Each point is reached from the start by the listed moves, each made once or not at all, plus a little noise. Say if it took an odd or an even number of moves. Then give how often each move was made.

Moves:
(1): 7.5  -0.5  1.0  1.8
(2): 0.2  5.1  2.7  1.4
Start: -6.0  1.4  1.0  -0.3
Points:
1.5  0.9  2.1  1.4 -> odd (1, 0)
1.6  6.1  4.8  2.9 -> even (1, 1)

Moves:
(1): 11.1  -0.9  -2.8  2.1  0.9  -2.4  0.3  -1.8
(2): 0.7  6.7  -1.1  0.2  -1.2  0.2  0.2  -0.5
(3): 0.0  0.6  7.2  -0.3  -0.7  -1.2  -0.3  -0.6
(4): 0.2  0.3  0.9  8.1  0.2  0.7  0.2  0.2
(5): -1.3  2.6  0.1  -0.8  8.2  -2.4  0.7  1.4
(6): 1.9  0.3  0.5  -1.8  2.5  7.5  -0.6  1.2
Start: -3.6  3.2  0.2  3.0  -2.2  -3.7  1.8  1.7
Points:
9.3  4.3  4.9  3.6  1.4  0.3  2.0  1.0 -> odd (1, 0, 1, 0, 0, 1)
-2.3  3.5  8.0  1.0  -1.2  2.8  0.5  2.4 -> even (0, 0, 1, 0, 0, 1)

Moves:
(1): 2.7  1.4  -0.8  -0.5  -2.2  -1.3  1.4  1.4  1.5
(2): -2.4  3.9  2.3  0.4  1.0  2.5  0.7  0.2  1.4
(3): 0.4  -1.7  5.1  1.3  -0.6  3.2  -1.8  1.2  -0.5
(4): -0.7  -1.7  -0.5  6.0  0.0  1.3  0.0  -0.1  1.5
(5): 3.8  0.4  1.6  0.6  3.3  -2.0  1.1  -1.8  -1.5
(6): 1.4  0.7  -2.1  1.1  0.9  3.1  -1.1  0.7  -1.4
(7): 0.5  -0.5  0.2  -2.1  -2.1  0.4  5.1  -0.8  -1.8
(8): -0.7  -0.6  0.0  0.7  2.1  -0.3  0.3  5.2  -1.3
(9): 0.7  -1.7  -0.7  -1.4  1.5  1.2  1.2  0.0  3.1
Start: 1.1  0.9  -1.1  0.1  1.6  -0.5  3.4  -0.3  -2.8
Points:
8.1  -1.3  4.4  5.2  -0.2  1.3  8.8  -0.5  -3.7 -> odd (1, 0, 1, 1, 1, 0, 1, 0, 0)
5.7  -0.8  0.6  1.2  3.5  5.8  3.6  8.1  -1.4 -> odd (1, 0, 1, 0, 0, 1, 0, 1, 1)
8.4  -2.8  3.8  4.1  1.3  2.1  10.2  -0.8  -0.2 -> even (1, 0, 1, 1, 1, 0, 1, 0, 1)
3.2  1.1  5.5  8.1  6.0  7.7  7.7  4.4  -6.3 -> odd (0, 1, 1, 1, 1, 1, 1, 1, 0)
3.6  1.2  -1.9  -2.0  -0.9  -1.5  10.1  5.4  -4.5 -> odd (1, 0, 0, 0, 0, 0, 1, 1, 0)
5.0  -3.9  4.1  6.5  5.8  2.9  4.3  -1.2  -0.1 -> even (0, 0, 1, 1, 1, 0, 0, 0, 1)
-0.4  3.2  0.3  -0.8  3.7  3.4  5.6  0.1  2.1 -> even (0, 1, 0, 0, 0, 0, 0, 0, 1)

Moves:
(1): 4.3  -0.7  -0.3  -0.4  1.6  1.1  -0.4  -0.1  -1.5  0.0  -1.4  0.8  0.0  0.3  0.0
(2): 0.7  8.1  -0.4  0.8  0.2  1.5  -0.1  0.4  0.2  -0.1  0.1  0.3  -2.7  -2.3  0.7
(3): 1.3  1.4  9.0  0.3  -1.3  -0.9  -0.5  -0.7  0.5  -2.9  1.2  1.5  0.7  1.2  -0.5
(4): 1.1  -1.2  0.1  5.9  -1.6  -2.5  -1.0  -2.0  -1.0  0.3  -0.4  0.3  -0.1  0.0  -0.4
(5): -0.5  -0.5  0.1  1.3  4.2  -0.9  -0.8  -0.2  1.3  1.9  0.3  -0.3  -0.1  -1.8  1.2
(6): -2.4  -0.9  1.6  2.1  2.0  5.3  -0.2  -1.8  0.5  1.0  -2.7  1.4  0.8  1.4  1.1
(7): -0.2  -0.7  0.1  0.9  -0.5  0.6  5.8  -0.8  0.2  0.1  1.0  0.0  0.1  -1.2  0.8
(8): 2.1  0.3  1.9  2.2  1.5  -0.7  0.5  5.9  -0.8  3.8  -0.6  3.6  -1.8  0.5  -0.4
(9): 2.1  0.4  0.8  1.4  2.1  -0.8  1.9  0.3  7.3  -0.6  -0.9  -0.5  0.7  1.9  -2.2
(10): -0.7  0.9  2.2  -2.0  -1.5  -2.6  0.9  -1.1  0.3  6.5  0.2  -0.8  1.9  0.6  -1.0
(11): 0.4  -0.1  0.1  0.5  -0.4  2.4  -1.2  1.2  0.2  1.5  4.9  -1.9  -1.2  0.3  -0.8
(12): 0.5  0.3  -1.1  -0.7  -0.4  0.5  0.2  -2.4  1.4  1.8  1.8  5.1  -2.4  2.1  1.6
(13): 0.2  0.8  0.0  -0.6  1.0  2.2  1.6  1.2  -0.7  -0.8  1.9  2.3  4.9  -0.3  -1.5
(14): 0.1  1.1  -1.5  -0.2  0.7  -1.4  0.7  -1.0  -0.7  -1.2  1.3  0.2  -0.4  4.5  0.6
Start: -0.3  0.0  1.9  1.1  0.8  -0.7  0.7  1.3  -2.5  1.6  2.1  1.3  3.5  1.4  -2.3
Points:
4.3  6.7  0.4  9.3  3.5  9.0  6.2  -4.0  -3.8  4.2  8.6  9.7  2.6  6.2  -0.1 -> odd (1, 1, 0, 1, 0, 1, 1, 0, 0, 0, 1, 1, 1, 1)
7.4  9.2  -0.6  1.9  5.1  0.4  3.0  -1.5  4.2  1.5  3.0  7.0  -1.2  7.9  -1.7 -> odd (1, 1, 0, 0, 0, 0, 0, 0, 1, 0, 0, 1, 0, 1)
9.6  7.7  10.4  10.6  5.7  2.8  6.3  -1.8  5.5  2.7  10.8  8.9  3.4  1.7  -3.4 -> even (1, 1, 1, 1, 1, 0, 1, 0, 1, 0, 1, 1, 1, 0)
3.8  -0.3  2.7  5.7  10.8  6.2  8.1  2.1  -2.9  8.2  3.7  14.4  4.8  6.9  1.2 -> even (1, 0, 0, 0, 1, 1, 1, 1, 0, 0, 0, 1, 1, 1)
